Each row of a before or after table is a point. The points were changed in one or more steps. Then noise was added and the rows were shuffled. The steps act on columns, c1 being the first. What was done? A step turns or swaps two columns, mirrors them in a line or flattens them onto one, adds a multiple of one to another, or multiplies or shifts one. Angles are multiples of 10 degrees, from the lower column toward the higher: turns from -170 to 170, lines from 10 to 170 but not 90. Use the fewest steps. Two steps may share a column if one is a turn and the other turns, adds or multiplies; they go together, in the order done. Otherwise the lowest column goes first.
In the rows, 128 means zero.

Before (8 x 3):
[[149 153 100]
 [149 145 115]
 [142 104 146]
 [178 151 118]
 [120 172  96]
 [170 126 148]
 [133 187 105]
 [167 137 121]]
After (8 x 3):
[[149 153  44]
 [141 104 182]
 [121 171  33]
 [170 127 188]
 [149 145  90]
 [132 187  59]
 [178 152  97]
 [167 137 106]]
Steps: multiply c3 by 3

Before (8 x 6):
[[  7 114 129 180 179 101]
 [154 112 103  64 187 125]
 [111 100 125  58 126 104]
 [113 139  97 113 174 148]
 [158 107  91 131 154 106]
 [146 142  46 122 154 108]
 [107 148  86 135 190  86]
 [164 139 131  76 133 109]]
After:
[[ 44 113 132 180 179 101]
 [153 139 132  76 133 110]
 [146 111 104  65 187 127]
 [116  99 124  57 125 104]
 [114 149  87 136 189  86]
 [118 139  97 114 175 147]
 [140 142  45 123 155 107]
 [149 107  90 130 154 107]]
Steps: multiply c1 by 0.7

Before (10 x 9):
[[168 171 178  71 140  51 117  58 174]
 [ 91 132 141 144 115  81 122  86 179]
 [125 163 100 142  95 165 133 127 175]
 [180  57  98  91 159 119 150  62 110]
 [123  95  30 149 174 157 150 166  85]
 [112  77  67  64 167 159 144 105  90]
 [102 138 127 173 167 144 138  63 116]
 [117  93  80 130 193 171 185 169 154]
 [136 113 142 150 131 175  95 155 135]
 [114 132 143 153 115 142 167 134 114]]
After, 10 rows:
[[ 91 124  87 145 127  81 124 141 197]
 [124 102 168 150 127 161 151  35  71]
 [114 101 165 131 130 181 184  77 162]
 [138 120 158 153 129 178  97 142 136]
 [125 169 129 142 127 155 133 100 187]
 [113  86 105  62 126 165 146  70  78]
 [169 155  60  66 130  44 117 178 188]
 [105 140  64 173 128 141 136 129 111]
 [184  59  66  91 130 128 149 101 106]
 [112 133 139 154 127 141 166 143 111]]
Steps: turn c2 and c6 by -10 degrees; swap c3 and c8; multiply c5 by 0; multiply c9 by 1.3

Before:
[[102 118 116 140 129 124 160 106 115 109 139 116]
 [172  65 141 209 128  24 184 112 146 158 186  73]
 [113 133 148 153  81 134 125 149 127 125 124 137]
 [ 97 127 128 113  95  91  96 177  97 130 148 132]
 [159  62 161 183 168  85 152  89 121 133 124  98]
 [129 110 125 134 105 116 115 164 132  75 140 148]
 [174 113  99 145 103  58 134 187 171 180 160  41]
 [113 103 143 208 157  77 129  77 133  99 124 107]
 [126 161 157 132 134 102 119 105 108  99 144 159]]
After (9 x 12):
[[ 70  54 164 104 155 154 150  87 120 139 125  97]
 [ 51  73 147 159 147 112 132  75 134  68 125 105]
 [149 100 129 161  85 103 101 176  95 132 148 132]
 [106 134 148 147  73 126 122 147 126 122 125 136]
 [ 40   6 140  99 115 112 182 110 148 187 182  77]
 [124 128 160 127 127  82 119 106 107  71 142 155]
 [102  69 100  88  92  98 135 188 174 230 161  40]
 [123 118 118 156 120 129 160 108 113  91 140 117]
 [122 106 127 132  91 131 113 165 130  23 138 149]]
Steps: mirror c1 and c4 in the line at 130 degrees; turn c2 and c6 by -50 degrees; shift c5 by -10; multiply c10 by 2
